Rows are points. Examples show where two turns around zero, p and q, send a point. Write where each new point lands after one turn and then the other. Backwards means that the second turn is done in reverse. Each puzzle has new turns, and all numbers are rounded.

Turn p:
[-0.4  1.7 -1.0] -> [-1.5 -0.1 -1.3]
[-4.6 -0.8  0.8] -> [-2.7  2.4  3.1]
[ 5.2 -7.0  2.7] -> [ 8.1 -2.4  3.5]
[ 0.1  2.5 -0.3] -> [-1.1  0.6 -2.2]
[-3.4 -1.0 -2.5] -> [-3.5 -1.0  2.4]
[3.1 4.6 0.3] -> [ 0.6  0.5 -5.5]
Turn q:
[-0.9 -2.3  1.8] -> [-2.3  0.7  1.9]
[ 1.3 -1.0  2.9] -> [-0.4 -0.9  3.2]
[ 2.5 -2.6  0.2] -> [-1.9 -2.9  0.9]
[1.7 0.5 2.0] -> [ 1.1 -1.2  2.2]
[-4.6  5.4 -6.9] -> [ 3.6  4.3 -8.2]
Where do these land?
p, then q: [ 0.1  2.3 -0.9] -> [-0.5  0.9 -2.3]
q, then p: [-5.2 -3.6 -1.3] -> [-6.0  2.1 -1.0]
q, then p: [ 3.3 -3.5 -1.4] -> [-0.6 -0.6  4.9]
p, then q: [1.9 4.7 3.5] -> [ 3.6 -1.5 -4.8]

Turn p:
[ 1.2  2.8 -2.1 -2.9] -> [-2.8  2.6 -2.6 -0.7]
[ 4.0  2.6 -0.7 -0.3] -> [-1.8  2.2 -0.3 -3.9]
[ 0.8 -0.5 -2.4  2.4] -> [ 1.3 -1.8 -1.7 -2.2]
[-0.5 -3.7  4.0 -1.2] -> [-1.0 -1.9  4.5  2.6]
[-7.8 -6.9  4.4  2.5] -> [ 5.1 -5.5  4.1  7.8]
[ 1.9  1.8 -2.9 -1.7] -> [-2.4  1.2 -2.8 -1.8]
[ 0.3  4.0 -0.2  1.3] -> [ 1.6  3.3 -1.1 -1.7]
Turn q:
[-3.0  4.6  0.7  3.2] -> [ 1.2 -1.0  0.5  6.2]
[-2.5 -3.0 -0.1 -5.2] -> [ 1.8  1.6  4.4 -4.1]
[ 1.0  3.3 -2.4  2.9] -> [-3.1 -0.3 -1.2  3.8]
[ 3.9  0.8  0.5 -7.0] -> [-0.2  7.2 -0.5 -3.6]
[ 1.3 -4.2 -0.5  1.5] -> [-1.0 -3.0 -1.1 -3.2]
[-0.7 -1.4  1.7  4.6] -> [ 1.2 -4.5 -2.0  1.1]
Where do these land?
p, then q backwards: [-5.7  1.1 -5.1  1.7] -> [2.5 2.2 6.0 3.9]
q, then p: [ 4.2 -3.7  2.1 -0.2] -> [-4.6 -0.4 -3.7  0.9]
p, then q: [ 4.0 -4.3  4.0 -0.4] -> [ 6.6 -0.9  0.3 -2.4]
p, then q: [-1.4  0.1  1.6  0.7] -> [ 0.3 -0.2 -2.2  0.4]
q, then p: [-3.9  0.9  0.6 -2.4] -> [ 0.2  1.9  3.9 -1.8]
q, then p backwards: [-1.0  3.1 -2.7  4.7] -> [-2.9 -3.8 -0.2 -4.1]
q, then p: [ 3.8  2.7 -0.5 -4.2] -> [ 1.0  5.3 -3.3  0.1]
